Rows are points. The window is the flat piece filled in between its corners: a triangle in 3 columns, a solid with four corners in 4, and so on. A path goes straight from each point to the next, and from the last back to the first. List the points from which the path goes on through the window.

Window, 4 rows:
[[-1.0 -3.1  0.4 -0.5]
 [ 6.2  3.6 -9.8 -2.2]
 [-4.4  0.1  2.3 -2.0]
 [ 0.7 -0.1  4.0 -4.3]]
Path:
(1): [ 3.3  5.6 -4.8  1.8]
(2): [-1.8  3.6 -0.7  2.7]
(3): [-3.7 -0.4 -1.8 -2.9]
(4): [-2.0  0.1 -0.6 -5.9]
(5): [0.4 2.9 0.1 2.3]
(6): [ 2.9  5.1 -2.8  1.4]
(7): [ 2.9 -2.7 -8.4 -5.9]
(8): [-4.4 -4.7 -2.6 -4.3]
(9): [ 0.8 -1.6  0.5  0.2]
(10): [1.1 0.2 2.5 2.3]
(11): [-2.4 -5.1 -2.1 -3.8]
(12): [ 1.7 -0.8 -6.0 -4.9]
(13): [ 4.6  3.0 -4.1  2.2]
(14): [3.2 2.3 5.6 0.8]
(15): [-0.3 -0.9  2.2 -5.4]
(16): [ 3.4  1.5 -6.7 -5.5]
Through the window after points: 6, 8, 10, 12, 14

Window:
[[ 4.7 -2.1 -1.3 -0.3]
 [-9.2  5.8  3.0  1.7]
 [ 0.5 -4.7 -2.7  0.5]
 [-0.1 -6.7  3.1 -2.9]]
Path:
(1): [ 2.0 -1.3 -3.3 -5.3]
(2): [ 0.1 -4.5  0.3 -7.3]
(3): [-0.4 -7.2  4.5  1.3]
(4): [-0.3 -2.5  0.6  1.9]
(5): [-0.5 -0.4 -0.5 -2.7]
(6): [-4.4  0.2  1.1 -4.1]
(7): [ 1.6 -3.2  2.6  5.4]
(8): [ 2.8 -4.4  0.2  3.8]
Through the window after points: 2, 4, 6, 8

Window, 6 rows:
[[ 2.4 -4.8  1.3  5.6 -1.3  2.7]
 [ 1.2 -3.4  2.2 -2.5 -3.1 -0.4]
 [-4.6  6.8  2.5  7.6  4.7  3.5]
 [ 0.0 -4.4 -1.2 -6.4  4.9  3.6]
 [ 5.9 -1.7  3.2 -1.3 -2.8  2.2]
 [ 3.4  3.0 -8.5 -0.6 -4.6 -3.5]]
Path:
(1): [-1.5 -1.8 -3.1 -5.6  0.3  6.7]
(2): [ 0.9 -3.4  1.2 -0.9 -5.4  6.6]
(3): [ 6.4 -2.9  6.2  2.3  3.4 -1.7]
(4): [ 1.8 -1.1  0.9 -0.8  4.2 -1.2]
(5): [-3.0 -1.1  0.7 -1.1 -3.5  5.7]
(6): [ 2.5 -1.8  2.1 -1.0 -3.8  3.1]
(7): [ 3.5 -1.8  1.8 -1.0  0.0 -1.1]
(8): [ 2.1 -1.0 -0.3 -0.1  2.7 -3.7]
(9): [ 0.2 -0.5 -1.4 -2.1 -1.5  3.6]
(10): [-3.7 -2.1 -2.7 -5.2  0.2  8.1]
(11): [ 3.0 -1.7  2.0 -0.5  7.4 -2.0]
(12): [ 2.0 -5.3  1.2 -4.4  6.7 -0.3]
Through the window after points: 4, 6, 8, 10, 12

Window, 8 rows:
[[ 4.7 -4.0  1.4  0.4  3.4  1.4  7.9 -0.1]
 [ 0.8  4.1  1.8  0.7 -5.0 -0.8  8.8 -3.9]
 [-5.8 -2.3  4.0 -2.7  3.1 -4.3 -1.1  1.8]
 [ 0.3  7.5 -1.3  2.6 -0.4 -1.5 -7.6  0.5]
 [ 5.2 -0.9  1.7  4.2  2.1 -4.7  8.2  0.6]
 [ 0.3  1.1  6.0  4.1  0.2 -0.5  2.6 -1.1]
 [-1.5  8.3 -3.6  7.5  6.2 -0.8 -5.0 -0.4]
 [-9.0 -8.1  3.3 -0.3 -2.5 -3.9 -2.6  0.7]]
Path:
(1): [ 0.0  1.0  2.2  1.7  1.5 -2.3 -0.2 -3.0]
(2): [ 0.7 -2.4  2.7 -1.3  0.9 -2.7  3.6 -5.7]
(3): [-2.5  2.0  1.1  3.0 -1.8  0.6  4.9  6.4]
(4): [-0.8  1.5  0.9  4.9 -2.6  1.1  1.1  5.9]
(5): [ 0.5 -1.2  1.6  1.3  1.4 -3.5  0.3 -5.9]
(6): [ 0.8 -0.4  0.6  3.0 -0.5 -2.8  2.0 -3.3]
(7): [-0.8  1.2  1.9  2.5 -1.4 -1.3  2.5  4.3]
(8): [-6.1 -0.4  3.3  2.1  0.2 -2.5  0.6  7.9]
(9): [-0.3 -2.1  2.4 -2.1  6.4 -4.5 -3.4 -6.3]
(10): [-1.7  2.6  2.7  2.0  2.3 -3.4 -0.9 -8.7]
(11): [-1.6 -0.2  4.4  2.1 -1.3  2.1  1.8  6.5]
(12): [-1.4  0.6  1.4  4.6  0.4  2.9  8.4  6.0]
(13): [ 3.5 -2.8  2.6 -0.8  3.0 -2.4  1.5 -3.6]
(14): [-0.1  1.1  3.0  3.0  5.1 -5.1 -0.2 -8.4]
(15): [-1.8  1.7 -1.0  4.3  0.9  1.0  1.7  5.8]
(16): [-3.5  1.8  1.8  1.8 -3.4  1.6  3.2  3.3]
Through the window after points: 2, 12

Window, 8 rows:
[[-1.7  0.2  3.2  0.7  0.5  0.2 -2.2 -3.4]
 [-2.4  5.8  1.1 -5.6 -6.1  1.0  1.3 -0.8]
 [ 0.2 -3.6  0.9 -8.4  3.3  6.3  2.9 -5.4]
 [ 2.1 -2.3 -0.8  0.4 -6.7 -2.5 -1.5 -1.0]
 [ 3.0  1.4  6.4 -6.4 -4.1 -0.6  6.2 -3.1]
 [ 0.6  3.0 -6.7  0.2  8.6 -0.1  0.3 -1.0]
 [-2.2 -1.9 -6.4  7.2  0.4  0.3  1.1  2.3]
 [-3.6 -4.0  0.4  2.0  2.7 -7.7 -2.3  1.6]]
Path:
(1): [ 0.7  0.6  0.7 -1.7  0.2  0.7 -0.8  2.3]
(2): [ 5.7  1.5  1.6 -1.5 -1.0  2.9  1.2  3.9]
(3): [-4.0 -0.3 -1.7 -1.1 -3.1  0.8  5.1 -8.0]
(4): [-5.0 -1.6 -1.1 -4.5  0.7  0.4  3.1 -9.5]
(5): [ 3.7 -1.0  1.9 -3.5  3.2  4.3 -0.3  1.6]
(6): [ 2.3 -2.7  2.1 -3.6  0.2  2.9  0.9  1.4]
(7): [-3.2  0.9 -1.8 -4.1  0.7 -2.3  4.4 -7.2]
(8): [-4.3 -0.7  0.1 -1.7  0.0 -1.7  6.5 -7.8]
Through the window after points: 4

Window, 9 rows:
[[-1.2 -1.5 -6.4  1.1 -4.6 -1.0 -0.3 11.5 -0.9]
 [-4.2  5.5 -0.9 -2.4 -0.2  0.5  0.1  5.8 -1.3]
 [-4.8  2.2 -4.4  3.8 -0.9  4.7 -5.3 -4.1 -0.7]
 [ 4.8  8.5  0.1  6.2  2.6  3.4  2.2 -6.5  0.2]
 [-7.3 -4.3 -5.1  2.5  1.4 -0.9 -2.6  4.3  1.1]
 [ 6.3  6.6 -3.3 -5.6  4.6  2.5 -1.0  0.3  0.3]
 [ 4.1  2.2  7.2  4.4 -4.0 -0.6 -0.7  5.1 -5.2]
 [-6.7 -1.9 -1.0 -6.7  0.2  3.8  3.2 -6.7 -1.6]
 [-1.3 -2.1  1.1 -0.7 -6.1 -6.4 -0.9 -1.9 -1.7]]
Path:
(1): [-0.1  2.5  3.4  0.9 -2.1  5.7 -3.6 -5.5  5.5]
(2): [-1.7  3.6 -2.9  1.9  1.7  1.3 -1.0 -3.4 -2.7]
(3): [-3.9  2.5 -7.2  2.2  0.7 -1.8 -0.1 -1.8 -7.6]
(4): [-2.4  2.1 -3.1 -1.3  1.2  2.3 -0.8  0.3  2.7]
(5): [-3.3 -1.6 -0.2  1.4 -4.3  0.4  0.0  0.3  3.5]
(6): [-3.1 -0.4 -2.3  0.8 -2.0 -2.2 -0.2  1.2 -5.0]
(7): [-4.5  2.6 -4.4  1.9  1.4  2.5 -3.5 -3.1 -3.5]
(8): [-2.4  1.5 -2.1  2.9 -3.4  4.7 -3.5 -2.2  2.5]
(9): [ 1.5  3.5 -2.1  3.1 -2.2  4.6 -4.1  3.1  7.5]
(10): [-1.6  2.9 -2.4  2.1  1.4 -2.1 -0.5  0.0 -7.0]
(11): [-5.5  1.6 -4.4  1.6  0.8  2.0  2.0  0.8 -7.8]
(12): [-0.2  0.5 -2.7 -1.2  0.5  3.1 -3.1  4.5  6.9]
(13): [-0.5  2.1 -2.5  0.7 -2.9  0.8 -1.7  7.0  1.8]
(14): [-1.7  2.8 -4.6  3.7  1.1 -3.4 -1.7  4.8 -5.8]
(15): [ 0.8  4.1 -4.5 -0.6  5.4 -2.6  1.1  1.9 -5.4]
(16): [ 3.3  2.1  2.0 -1.7 -4.0  3.1 -2.6  0.0  3.1]
Through the window after points: 7, 15

Window, 11 rows:
[[ -6.5 -10.2   2.0   2.9   4.2  -0.9  -0.2  -2.9  -3.2   0.9  -0.3]
 [ -6.1  -4.8   8.3  11.7   7.2   0.3   1.3  -5.9  -4.5   1.5  -3.4]
 [ -3.0  -5.7   0.0   9.9   6.1   0.5  -1.6  -2.0   3.2   2.2   1.5]
 [  4.3  -0.3   4.7  -4.2  -2.9  -8.0   1.2  -0.3   4.0  -2.3   1.3]
 [ -2.9  -0.6  -5.4   5.5   1.4  -2.4   2.0  -1.8  -2.2  -4.5   2.3]
 [  1.2  -8.7  -3.7  10.3   2.4  -2.0   4.8  -0.7  -2.7  -0.1  -1.7]
 [  2.8  -3.2  -3.3   2.4  -0.7   2.6   1.7  -5.9  -0.5   0.1  -0.2]
 [  2.8   1.6   3.0  -1.9  -6.4  -6.3  -3.6   2.3  -1.8   3.6   1.7]
 [  3.6   2.6   0.6  -4.1  -6.5  -1.2  -1.1   7.1   3.1  -3.6  -3.3]
 [  5.8  -1.1  -5.4  -0.9   5.9  -1.2   2.4   1.9  -3.1  -0.5   1.8]
 [  1.0   3.9   1.5  -5.9  -6.2  -3.9   5.3   4.6   3.5   3.6   1.0]]
Path:
(1): [ 1.0 -1.4 -2.6  1.9  7.1 -4.4  0.0 -1.5  1.2  3.8 -5.9]
(2): [ 1.4 -2.3 -2.5  0.5  0.2 -6.8 -1.3 -1.0  0.5  2.2 -6.3]
(3): [ 2.7 -0.5  3.7  3.4 -1.2 -0.8  3.2  1.2  0.3 -2.7  7.2]
(4): [ 0.8 -2.3  1.6  2.3 -0.3 -2.1  2.3 -1.5 -0.2 -2.5  3.6]
(5): [ 0.7 -1.6 -0.3  1.7  1.6 -4.2  0.5 -1.4  0.0  0.4 -3.2]
(6): [-5.0  3.1 -0.5 -3.4  1.4 -6.7 -0.4 -0.8  5.8  1.4 -6.0]
(7): [ 4.4 -4.3  3.0  3.4 -2.2  1.9 -0.2  1.3 -2.1 -0.3  5.9]
(8): [ 2.6 -2.5  4.5  0.4 -1.9 -1.3  1.1  1.7 -0.6 -2.0  3.2]
(9): [ 1.0 -0.6  1.6  0.1 -0.5 -5.1  0.6 -1.7  2.1 -0.1 -2.0]
(10): [-2.0 -0.2 -0.8  0.1  5.1 -5.6 -0.1  0.2 -0.4  3.4 -6.9]
(11): [ 3.0 -2.8  2.9  4.2 -2.9  1.8  2.7  0.0 -1.4 -1.0  7.9]
(12): [ 1.5 -2.3  0.2  2.1 -3.5 -0.2  1.2 -0.1 -2.6 -2.4  4.9]
Through the window after points: 4, 8, 10, 12

Window, 12 rows:
[[ 3.6 -0.2  1.5 -0.1  3.0  1.3 -6.7 -0.4  4.8  6.8 -8.0  3.9]
 [ 0.4  1.1 -4.8 -4.9  4.2  0.1  9.2 -2.6  4.3  4.3  5.8  2.5]
 [-0.5 -2.2 -1.8 -3.2  4.5  2.6  2.3 -3.6 -3.9 -4.2  0.1 -1.2]
 [ 2.6 -5.2  3.5  2.2 -0.9  3.5 -3.0  7.4 -1.6  3.2 -5.0 -0.6]
 [-8.2  1.4 -1.3  5.6  3.8 -0.1  5.9 -3.1 -6.1  4.7  4.0  0.4]
 [ 6.2  1.0 -4.0  6.7 -4.3 -1.4  2.8 -6.2  0.8 10.2  2.8  2.5]
 [ 3.5  6.8 -3.1 -1.7 -1.5 -3.7 -4.9  0.4 -6.4  0.9  1.7  0.6]
 [ 1.6  3.5  6.9  3.7  2.7  7.7 -7.9 -2.5  2.9 -1.8  1.3  2.6]
 [ 5.4  2.5  2.5  6.6  4.8  0.6 -4.9  2.8  3.0 -9.9  0.2 -0.1]
 [ 0.9  0.3  6.9 -6.0 -4.3 -8.2 -2.0 -0.9  1.0 -2.8 -2.9  4.5]
 [ 1.2  1.5  3.2 -5.5 -1.9 -4.8 -4.3 -1.0  6.0 -6.4 -0.5 -4.4]
 [-1.0  4.3 -5.2 -1.8 -4.2 -1.8  6.6  0.2  3.5 -0.4 -3.1  3.8]]
Path:
(1): [ 5.2  8.7  5.3 -0.6  4.7  1.3  5.5 -4.3  4.3  1.7  1.4  0.3]
(2): [ 0.7  5.2  5.1 -2.7  4.1  1.6  1.9 -1.1  0.2  0.5 -3.6 -5.7]
(3): [-1.3 -2.1 -1.9 -0.1  1.3  0.6 -3.7  1.2  0.4 -1.6  2.9  6.8]
(4): [-0.2 -0.8 -0.3  0.0  0.1 -1.7 -4.1 -1.1  0.3 -1.3 -0.8  2.1]
(5): [ 4.2  6.1  5.2  1.0  0.8 -0.4  0.9  1.1  0.9 -1.0 -2.7 -2.4]
(6): [-0.3  4.6  3.5 -2.5  3.0 -0.9  6.4 -1.1 -1.1  4.3 -2.6 -2.8]
(7): [ 0.2 -3.5 -3.6 -1.5 -2.8  0.5 -3.9 -1.9  2.2 -1.1  3.4  5.8]
(8): [-0.4 -1.2 -4.3  0.4  3.1  0.7 -2.7  0.0  1.7 -4.1  2.3  4.2]
(9): [ 3.2  2.3  4.5  0.0  1.1  0.9  2.1 -0.8 -1.2  0.6 -1.9 -3.2]
(10): [ 3.1  4.0  3.2  1.2  3.5  0.4 -0.1 -0.3  1.7  2.7 -4.8  1.9]
(11): [-0.6 -6.0 -4.7 -1.8 -2.8 -0.6 -8.0 -2.1  2.2  0.4  2.6  0.6]
(12): [-0.8 -3.1 -3.8 -1.2 -1.3 -3.7 -5.5 -2.3  1.7 -4.1  4.2  6.2]
(13): [ 2.7  5.0  8.1 -2.6  2.7  1.9  1.8  3.0 -1.4  0.0 -6.5 -3.2]
(14): [ 3.2  2.0  2.2 -2.3  2.1 -0.3  3.4 -1.5  2.1  2.6 -1.5 -1.2]
(15): [-0.6 -0.5 -3.3 -1.5  0.7  0.1 -0.5 -0.1  3.1  0.4  2.8  3.3]
(16): [-1.9 -4.6 -4.2  0.2 -0.8  1.8 -3.6  0.2  0.8  1.1  2.7  3.1]
Through the window after points: 8, 10, 14, 16

Window (12 x 12):
[[ 3.7 -3.5 -2.0 -0.9  2.3  0.5  2.5  3.8  5.6 -9.8 -0.1 -5.0]
 [ 2.6  5.8  2.9  1.1  4.1  5.4 -0.2  3.4  1.3  5.4  1.0 -1.5]
 [-0.8  3.4  0.7 -1.4  4.2 -1.8 -4.6  0.5 -2.0  3.4 -0.1  2.8]
 [-0.6 -6.3 -1.9 -1.2  4.7  3.6 -0.9 -0.1  8.5 -2.9 -1.7 -6.5]
 [-3.6 -4.6 -0.1 -5.4 -2.7 -1.8 10.1  3.4  4.2  1.4 -9.7 -2.0]
 [-0.1  0.4 -0.8  4.4  8.0  0.2  2.9  2.4 -0.2  1.5  3.1 -3.7]
 [ 2.4  7.3 -1.2  3.4  4.5  0.7  0.0 -5.8 -0.1  4.2 -1.0  0.1]
 [-4.5  3.7  2.9  0.9  2.3  2.7  0.1 -3.4 -3.7 -4.9  3.9 -1.1]
 [ 0.9 -9.0  0.5 -7.9 -6.4 -3.2 11.9 -1.9  5.4  5.1 -3.6 -0.7]
 [-1.2  3.9  4.6  5.4  5.0 -0.3 -0.3  0.0  4.4  1.1  0.7  3.4]
 [-5.3  6.9  1.7 -0.9 -1.9 -5.0 -2.9  0.3  3.2  2.7  0.7 -3.1]
 [ 4.7 -7.5 -4.1  7.7  0.5  5.6 -3.4  0.9  3.5 -3.0 -0.9 -5.9]]
Path:
(1): [-0.6  1.1 -2.1  1.8  3.9  1.1  1.2  2.1  1.7 -0.2  2.1 -0.9]
(2): [-1.9  3.8 -2.9  3.1  2.3  1.7  0.0  1.5  3.3 -1.7  3.4 -0.2]
(3): [ 2.8  0.7  4.6  0.4  5.5  0.1 -2.4  1.0  1.5 -0.8 -4.1 -5.0]
(4): [ 0.9 -1.0  3.4  1.5  3.4 -0.1  1.4 -1.2  0.9 -1.1 -0.6 -4.4]
(5): [-1.7  2.0 -3.4  0.6  0.2  3.0  3.3  1.3  3.7 -0.3  0.7 -0.1]
(6): [-1.6  1.5 -6.1 -0.5 -2.0  4.6  3.1  0.4  1.8  1.1  3.1  3.4]
(7): [ 1.9 -2.3  5.5 -2.3  3.0 -4.0  2.2 -2.6  1.5  0.6 -5.3 -8.4]
(8): [ 2.6  0.8  2.6  1.0  4.1  0.9  1.8 -0.2  1.8 -0.7 -1.0 -4.9]
Through the window after points: 8

Window (14 x 14):
[[ -5.0 -11.6   7.5   0.5   5.3  -4.2   3.0  -0.7   1.5  -2.6   0.8   2.5
   -5.1   4.8]
 [ -3.2   7.1  -4.4  -5.6  -3.4  -1.5  -4.0   2.4   5.0  -1.5  -2.3   1.4
    2.1   1.0]
 [  4.8   0.5  -4.1  -1.3  -6.7  -3.5  -2.9   0.9   0.2   3.8  -2.1  -2.2
    3.9   0.7]
 [ -1.5   2.8   1.3  -2.1   6.0   5.0   0.6  -0.7   2.6  -2.2  -7.4  -5.3
    4.0  11.5]
 [ -1.3  -8.0   4.5   4.2   4.4   3.2   0.9   0.2   1.6   1.7  -0.7   1.5
   -7.3  -2.6]
 [  0.7   0.1   0.4   2.8  -3.5  -6.0  -7.7   1.1   1.8  -6.0  -4.4   0.7
    0.4  -3.4]
 [  0.2   5.5   3.3   0.1  -5.4  -4.1  -7.6  -2.5  -0.9  -0.2   0.1   1.2
   -3.0   1.9]
 [ -0.4   3.4   1.4   0.5  -8.0   1.0  -3.8  -0.2   3.1  -2.1  -4.4   5.5
    5.0   3.5]
 [  1.5   3.0   1.3  -1.5  -0.7  -2.5  -5.6   2.0  -4.9  -0.2   0.9   4.7
    5.4  -2.9]
 [ -1.5   5.1   0.6   0.7  -6.1  -3.5   2.6   1.5  -2.3  -2.0  -5.5  -0.8
    0.2  -1.0]
 [  2.4  -6.2   5.9  -5.1   3.8   5.2   4.4  -0.8   2.7  -6.1  -0.7  -3.0
   -3.4   4.1]
 [  0.8  -5.8   5.0   4.2   6.8   1.0   6.0  -3.3   4.9  -2.1   6.4  -2.1
   -0.5   0.4]
 [ -0.7  -9.1   0.3   4.9   4.9   4.1   3.0   1.2  -2.3  -4.8   7.4  -0.8
   -4.4   4.2]
 [  6.1  -1.0  -1.9   3.0   3.5  -3.2   0.3  -1.4  -1.3  -2.1   1.6   7.4
   -3.2   1.4]]
Path:
(1): [-1.3 -4.4  3.4  2.0  2.1 -1.8  1.3  4.0  2.4 -1.5  0.6  0.2 -2.7  2.0]
(2): [ 3.4  5.3  0.3  3.3  0.4 -0.4 -1.0  7.1  0.2 -1.3  0.5 -3.3 -0.2  2.8]
(3): [-4.8 -2.9 -0.1 -2.8 -1.6 -1.6 -2.4 -4.8  2.2 -1.4 -2.3  5.3  0.0 -0.2]
(4): [ 1.9 -1.6 -5.1 -5.0 -1.9  3.3 -3.4 -9.8  1.8 -4.5  1.3  2.2 -2.3 -1.4]
(5): [-0.5  0.2  5.2  2.9 -0.3 -2.8 -2.5  3.2 -0.7  0.2 -1.2  0.9 -1.4  0.8]
(6): [ 1.2  1.4  1.3  0.4 -2.1  0.8 -3.7  5.6  1.8 -0.8 -0.3  3.5 -0.2  3.9]
(7): [-1.9  0.0  0.5 -0.2 -3.1 -1.7  0.2 -6.3  0.4 -3.0 -2.4  0.7  3.8 -0.6]
(8): [-0.4 -3.6  1.6  0.4  1.1  2.8 -0.3 -4.4 -0.9 -0.9 -1.4  1.6 -3.3 -0.4]
Through the window after points: 4, 6, 8
